Rows are points. The last column is the point's height on a tilted bowl or saddle (a function of degree 2), plus a little noise. Count its main directions that bend up, bend down and stay straight.

Points, 11 rows:
36	-22	-23
45	80	-53
27	0	-19
-6	-14	-23
-26	52	-44
16	47	-35
-20	75	-66
20	-13	-22
-51	33	-29
14	-10	-22
-27	49	-42
Directions: 1 up, 1 down, 0 straight

Points, 10 rows:
15	36	37
-13	-9	20
-39	0	7
63	-33	-49
77	-48	-82
8	-55	36
-7	17	22
-29	23	12
0	-32	27
47	-58	-16
Directions: 1 up, 1 down, 0 straight

Points, 10 rows:
0	85	26
20	1	-48
-13	37	-42
46	9	-32
13	-51	-35
-49	-25	-31
63	-10	-37
-23	-25	-42
20	68	21
8	-21	-50
Directions: 1 up, 0 down, 1 straight

Points, 18 rows:
-29	14	-60	13
44	-63	-17	41
-27	21	2	51
34	-19	-4	44
-10	-36	24	25
35	-7	9	38
-41	-50	-37	42
3	80	-39	37
-20	-44	17	32
67	-74	-77	-28
21	-19	-38	36
-3	6	-51	23
-8	4	-30	44
-33	-29	-28	47
32	-81	56	-39
-10	32	6	46
38	-12	22	25
44	-34	-30	39
Directions: 0 up, 1 down, 2 straight

Points, 17 rows:
-42	44	1	-26
-45	2	-19	-30
-46	16	3	-28
28	-7	-22	-25
16	55	49	-30
-100	42	-50	-92
15	22	4	-13
31	18	-3	-16
-56	-42	-65	-62
-40	-17	-46	-40
29	30	19	-17
-16	-3	-53	-37
10	75	-63	16
1	-22	-52	-39
-13	9	38	-21
45	-16	57	-34
20	-16	-23	-22
Directions: 1 up, 2 down, 0 straight

Points (24 x 5):
43	-21	16	15	-16
32	-54	9	62	-68
31	20	-52	-75	21
18	-3	0	-13	-22
11	-41	-2	-67	-58
6	6	-20	-39	-19
-51	25	-3	103	-29
79	-66	14	-24	-2
-22	-49	-5	-40	-30
25	-5	-4	63	-49
28	49	6	-58	-45
0	-3	-39	20	-9
5	21	38	-6	4
-8	-21	-27	65	-64
15	23	-9	63	-35
37	-28	33	38	-11
-51	13	20	8	35
43	18	3	-30	-14
-36	-57	17	32	-15
-15	26	-7	10	-4
55	-61	10	24	-32
-48	76	-62	16	74
-16	39	-13	-35	-13
-71	-32	35	44	65
Directions: 2 up, 1 down, 1 straight

Points (23 x 5):
42	8	-19	-23	-18
-11	19	58	-55	-17
-26	87	-54	22	-57
54	53	-13	42	-56
-15	-54	0	-65	-52
-73	6	-43	65	-51
15	22	-6	-58	-29
-8	-7	10	51	-24
21	80	-14	-19	-51
-51	39	-4	21	-22
-41	22	-34	-46	-31
-9	-93	-8	24	-68
2	45	0	68	-51
58	-40	-26	18	-34
13	-27	-17	11	-14
-2	43	27	-24	-17
16	-85	37	-1	-47
17	13	39	-22	-7
-54	-1	14	-7	-13
-27	17	-18	-14	-11
7	-44	-25	-58	-41
-28	42	-36	-41	-31
24	9	-36	13	-14
Directions: 0 up, 3 down, 1 straight

Points, 27 rows:
68	-28	56	10	-33
-51	16	-57	-2	-20
-53	-29	35	34	0
-15	2	25	53	-14
17	10	-13	37	8
-25	-64	-8	-2	2
-44	5	-98	-64	-133
58	46	-74	-27	25
-49	-29	10	14	4
-12	-8	-12	23	-3
-33	-21	9	-40	1
-55	-18	34	49	4
-41	13	6	15	6
4	-7	57	53	-58
-12	-11	27	-59	23
28	-15	-64	31	43
4	-27	-49	5	4
-38	26	-22	-50	-38
54	-42	21	-37	27
-29	-96	-66	-4	52
-16	-14	14	-7	-9
42	-27	7	-20	6
-30	8	0	-34	-10
-23	-10	28	-46	14
-7	32	85	23	4
54	82	8	-37	80
4	14	8	-9	-2
Directions: 3 up, 1 down, 0 straight

Points (41 x 7):
45	84	-20	-12	100	13	79
34	15	-9	42	-18	-35	11
13	5	-29	57	-20	-1	19
57	35	-1	-19	6	-68	14
-16	11	14	-49	20	-43	19
-43	-94	27	37	-26	60	82
-64	-5	12	-46	0	-24	24
-34	-7	-57	51	-16	19	33
-2	-1	-32	28	25	13	21
-30	10	-45	6	4	73	19
13	-67	68	-35	-61	-4	30
-25	50	52	-28	-29	51	34
-4	19	-5	-19	-39	55	19
42	-44	31	-8	38	-10	30
-12	-5	4	-37	-14	24	8
-24	-16	36	36	-19	21	28
-18	7	-16	53	-25	-37	19
-49	-37	-27	-16	62	78	46
32	43	82	31	-17	68	33
-1	47	32	63	-103	40	82
70	-54	52	7	-36	-5	43
-37	-39	-14	-9	-36	-19	26
48	-51	-1	37	59	-30	56
90	-48	-19	7	-55	42	61
2	5	-8	-10	-78	-34	36
-8	31	10	-13	-37	-80	27
-9	-7	5	-2	15	18	16
19	12	-34	17	-22	-62	10
9	-36	-9	-5	20	-36	18
-37	14	-43	-2	-30	33	21
38	-42	26	-23	-81	5	42
-48	-59	-33	-15	-46	-13	36
-15	-21	12	11	6	-6	18
24	-11	33	-1	5	7	16
-15	-19	-21	64	63	-42	39
34	-75	-78	28	24	4	70
-2	-3	45	32	-24	-27	19
16	-42	-17	71	-35	-9	50
24	29	-77	10	25	-41	15
-5	-63	-3	-22	-36	-20	19
48	5	-37	-34	39	0	18
Directions: 3 up, 1 down, 2 straight

Points (45 x 7):
-17	-25	-1	-53	62	20	22
-31	-28	32	-24	-25	-52	18
-53	-9	15	29	5	51	44
-18	-40	-27	6	42	-70	27
-31	-48	51	-9	-35	-72	54
31	20	-36	59	55	-79	59
13	-93	-51	11	-16	31	48
-19	-7	62	0	13	-3	21
4	46	-15	5	12	64	50
5	-40	0	-17	-34	-23	8
25	74	-6	11	9	1	26
76	1	5	0	5	-33	33
-70	14	-14	81	1	26	61
-46	-25	-31	40	33	-39	34
11	-17	-28	-48	21	5	2
-5	7	10	6	-33	-7	9
-7	-29	-11	-22	77	-66	31
8	-108	-9	-15	60	-45	54
36	-45	88	-40	29	-37	61
-45	-44	69	-102	7	-1	36
28	29	-14	-56	-26	-25	15
49	31	66	20	22	13	36
-43	4	-20	16	-34	-28	29
79	-23	-9	-6	7	45	54
40	-25	-24	8	34	-19	18
-24	15	13	85	-8	49	30
13	-9	-67	68	-18	64	67
14	33	74	10	-54	-29	59
-3	-60	23	27	-5	54	33
-2	36	34	41	36	-10	13
-10	-77	-67	-53	52	-11	35
-11	10	22	-6	-46	29	30
-77	-11	19	52	-22	-33	61
12	-6	7	55	-11	70	32
-10	26	-14	-37	-21	34	28
-18	-72	-41	33	-40	-29	47
-13	-70	-58	-33	-42	-70	47
27	-11	-69	30	1	-17	38
-10	-7	37	-9	9	28	14
-5	-50	4	-22	4	-43	1
8	-9	-3	14	-48	29	26
-49	5	33	-33	-31	-12	27
39	-2	-16	1	33	15	17
-35	-17	29	37	21	-30	18
-36	26	-8	6	52	-35	22
Directions: 5 up, 0 down, 1 straight

Points, 60 rows:
-9	-96	20	-14	27	-46	-45	10	-9
7	18	-13	-11	81	20	42	-11	-21
75	-9	12	68	-41	40	-58	34	16
24	30	28	-30	14	18	12	-72	-16
-16	9	14	-25	-29	-31	-31	-39	-13
-6	21	35	8	-50	-8	-68	1	-52
-20	28	2	-6	25	30	-27	0	6
-21	8	21	6	52	7	24	-11	5
0	-83	0	-9	-59	-10	24	75	-51
35	-3	13	-81	16	-44	14	-10	0
-27	78	-60	-22	28	13	12	3	10
-7	-67	-57	6	-19	20	18	-31	22
10	-14	-8	57	18	26	-2	9	18
9	57	-4	-13	-9	30	-15	-52	2
-40	-6	29	76	88	53	-11	-31	4
32	46	-14	-15	27	-42	-76	-50	-32
-7	21	-45	7	8	7	23	35	-3
-20	-22	-3	-16	37	60	32	-75	-57
8	56	-29	-55	-39	34	35	19	-9
2	29	-46	-34	55	-21	-30	0	9
9	62	-46	38	-66	-49	76	-40	-36
34	47	-81	-30	-63	36	-22	77	-65
12	15	-30	-29	-43	18	62	3	-2
-21	21	-6	-69	29	11	-19	29	-22
12	43	9	-51	51	51	-22	74	-48
-15	-3	31	-16	0	-9	2	-41	-2
-28	-46	-9	42	92	-35	-14	2	17
65	-17	32	-8	11	48	-20	32	41
28	-59	-44	2	-21	-36	-25	26	8
7	-12	8	79	77	7	-60	-48	-16
53	-26	-19	-69	-23	41	-51	29	-43
-13	-9	-12	19	3	59	14	82	-49
-16	11	64	-13	78	67	25	-35	-7
43	-34	-1	0	-3	-28	-20	11	21
30	-28	23	-7	14	-59	-10	-13	21
25	-39	-44	-11	18	-16	-30	-7	22
-8	-42	5	-12	17	73	11	-44	-52
-27	-21	6	-7	10	36	42	-10	-15
-18	-107	-9	-45	-31	6	-10	-19	-66
-16	14	-17	-18	68	-17	-12	-51	13
9	0	3	60	0	103	8	-45	-20
-11	-36	9	-33	-18	-7	92	22	-63
-7	24	68	-28	-39	17	40	17	6
17	-74	37	-2	-11	-116	19	57	-6
2	-4	55	7	21	13	-48	-54	-11
8	19	-51	9	18	-7	-48	17	-10
16	-29	40	-23	8	32	30	-15	-13
27	-57	24	18	-1	-9	18	-7	14
59	53	-22	102	-40	-31	-42	96	-151
-26	74	69	-32	57	-23	-72	-29	-2
43	-62	50	-5	13	67	-32	22	7
-30	-14	-42	-22	-22	17	91	2	-11
-25	3	2	-28	-7	11	-18	-33	0
-15	-16	12	10	18	-8	30	40	-7
-18	-32	18	-17	20	-24	-61	24	-19
-4	48	-66	7	39	-67	-3	-9	-20
-15	29	0	-11	1	32	-21	58	-30
8	14	20	-32	-12	52	-6	32	-8
-15	28	43	-10	33	-36	14	-4	2
-59	-44	-12	-33	-22	-72	-104	32	-135
Directions: 1 up, 3 down, 4 straight

Points, 69 rows:
-20	-19	-41	-1	-17	-4	17	-19	-6
11	-10	-59	-17	-3	43	2	-8	-15
34	-20	-42	-4	-97	18	15	-49	-22
73	10	33	5	-40	40	28	53	-33
-10	23	-26	-34	-47	39	-86	-51	-63
68	20	17	-17	25	21	1	40	-21
-2	9	-24	-24	-45	29	28	12	-8
3	28	53	-69	-26	16	-20	80	-33
-57	-12	-15	-12	3	33	-60	37	-29
30	-30	4	19	9	-29	-21	-14	-12
-26	-27	-22	13	-12	-49	3	-61	-22
12	52	28	35	-71	30	-25	54	-37
-24	4	29	35	29	-1	72	32	-36
-14	-2	33	-29	-36	46	-28	16	-20
-29	-8	72	-45	-53	10	-11	-27	-43
16	-51	52	-23	-13	-46	-23	-4	-25
34	51	-26	30	10	-47	20	26	-25
60	94	-16	-10	4	-18	-53	25	-31
-33	63	-35	-39	21	1	-19	27	-22
-20	19	90	1	18	-59	25	-45	-59
-28	8	101	78	42	70	14	-21	-77
15	19	22	-70	72	57	55	5	-77
-60	-1	28	18	7	28	34	-2	-18
-38	-10	-23	-17	8	-22	-1	-16	-12
22	26	-37	7	11	-14	-63	56	-19
-55	22	6	-18	-22	-3	25	28	-18
-118	19	19	-31	18	55	-31	-12	-71
65	8	87	80	-1	-14	8	-27	-61
-30	41	15	7	25	10	10	-9	-18
-27	-23	42	-1	-22	21	49	-85	-15
-25	48	8	-23	30	73	54	-20	-54
-53	-18	-14	25	-19	35	-28	-29	-15
-6	-2	3	-23	48	43	-26	-29	-29
6	28	6	-32	50	-18	65	85	-47
44	44	43	-44	-23	-3	-21	-3	-28
24	-2	9	-4	11	26	-17	8	-7
4	-4	34	-24	23	-3	44	75	-30
-50	48	40	9	-13	-16	-25	48	-27
15	-6	14	21	-24	-21	-33	3	-12
67	-18	-13	15	40	-51	-5	-16	-31
-13	-7	-15	-44	9	4	-17	-18	-12
-13	-17	-49	27	22	-27	-1	-18	-19
-83	45	21	-30	35	-36	77	3	-69
43	42	-16	-74	-32	-14	-55	-67	-56
-59	-7	-1	64	-37	16	-30	18	-26
1	22	24	-38	75	11	41	10	-44
23	13	-29	-18	33	-9	-33	3	-15
20	-59	-61	-27	-138	-4	57	-15	-66
27	-89	-51	-41	25	-28	28	-26	-43
-18	6	-13	44	1	-25	-41	71	-20
-16	-11	-33	7	-30	-14	29	-6	-8
-4	-11	22	-37	43	-6	-29	-40	-24
32	2	-59	25	-9	37	0	7	-17
-27	-22	43	2	-13	55	51	-27	-18
56	-66	-19	38	-14	-9	85	-4	-45
-66	9	13	-23	10	-57	-25	62	-29
42	-38	-45	23	-52	-35	124	35	-96
-38	60	-6	1	36	-35	34	35	-27
-15	20	13	20	7	38	-40	17	-18
-9	55	-53	-51	-7	-14	-54	-20	-40
-33	-39	-13	-18	-18	38	-49	-3	-20
73	-5	-16	47	-29	-31	24	-65	-35
38	44	-38	-90	-44	4	-14	44	-25
-37	-11	-11	-48	-64	16	-31	7	-24
11	-6	9	-65	28	34	-44	-5	-31
74	-8	32	52	21	43	-5	38	-38
51	-26	-48	-71	-48	-10	26	80	-40
-28	-87	-51	-8	-36	-60	29	-38	-48
24	-37	18	20	45	26	-72	0	-39
Directions: 0 up, 7 down, 1 straight

Points, 65 rows:
23	-26	-13	36	74	-16	32	-38	-24
51	-19	37	-1	19	-13	-38	-1	-25
73	75	-12	2	29	50	-59	-1	-54
-57	28	29	28	-19	-23	86	44	-9
3	-59	85	-75	-25	26	-55	29	9
-65	18	-14	45	-11	-40	35	29	16
-32	65	-12	-36	69	-35	7	41	-11
73	28	44	21	-16	37	8	-17	-64
-52	-36	-10	-8	52	-7	-27	-63	-39
-18	-9	30	-23	-26	-51	-41	-1	7
8	-31	-18	1	15	-21	16	27	12
63	20	-17	-12	26	61	15	-13	-40
-21	43	35	2	1	-33	14	-25	-11
-32	38	0	-11	-20	-15	24	15	-4
67	-25	-19	6	24	46	-2	-29	-51
-1	2	28	12	-19	26	30	-52	-43
20	-3	-22	-15	-29	-22	8	-35	-32
0	28	-31	-6	0	8	5	-38	-34
-14	9	72	-52	-96	-23	6	1	-32
3	46	60	24	-41	42	11	10	-40
-63	-70	26	16	16	-35	56	55	26
85	-9	45	62	-22	-35	-3	-106	-107
-4	32	-90	76	39	-29	-10	31	-15
-21	-28	1	-16	-1	-9	-33	15	9
-5	-41	-68	-20	-39	-21	-36	47	0
-41	-7	19	22	48	1	-8	45	13
29	11	-35	-14	15	-28	9	40	0
-12	23	-7	-49	52	-31	47	-56	-24
-2	-1	-3	13	11	-1	41	32	8
-19	16	14	1	-9	-6	-11	-27	-14
59	-74	18	-12	24	-18	-13	44	1
-30	18	-62	37	21	-13	-5	-33	-29
-53	-14	-40	34	-80	-41	-17	4	-6
41	-14	33	-1	43	28	-48	53	-8
-16	-9	44	77	5	11	98	-7	-23
98	38	-3	-32	7	-30	21	-18	-45
4	-37	-5	-14	-5	26	-70	-69	-67
-46	30	25	2	48	-74	54	-30	-10
-22	-39	23	27	19	24	29	-35	-22
1	-6	41	-28	-79	-10	-16	-37	-43
-8	-25	-46	-57	-17	-55	9	63	35
28	-33	-52	1	39	-23	45	18	7
4	-23	-38	6	2	-3	-44	-55	-55
36	-3	-36	62	3	48	-24	-30	-46
-16	33	44	-11	20	52	40	32	-14
41	58	-64	-6	-122	-53	14	-51	-139
32	-12	41	17	31	-3	-16	29	-8
5	52	-22	19	-37	-28	-55	22	-36
-20	47	6	3	65	-46	21	-3	-10
-56	-12	90	-6	-15	-22	-59	-60	-19
-16	24	-50	42	-41	42	60	-31	-38
-37	8	-23	14	18	-9	-62	44	1
77	68	-7	37	38	-47	8	1	-38
-46	48	2	46	-7	-101	-34	38	-15
7	4	-30	36	4	29	41	-17	-18
0	8	-37	30	-38	23	39	-54	-52
22	31	21	44	48	-22	5	-84	-45
-37	51	-38	9	25	3	6	51	6
-38	-51	-17	-15	91	36	-62	30	-14
-8	32	39	-19	-5	-21	-48	51	2
36	10	25	-63	-121	-12	4	15	-78
25	55	-25	-4	12	-39	-66	27	-41
6	-1	-21	27	42	37	24	-34	-24
4	23	-11	1	-33	-53	1	-35	-28
-5	-11	-6	-75	-82	5	-5	45	-9
Directions: 1 up, 4 down, 3 straight
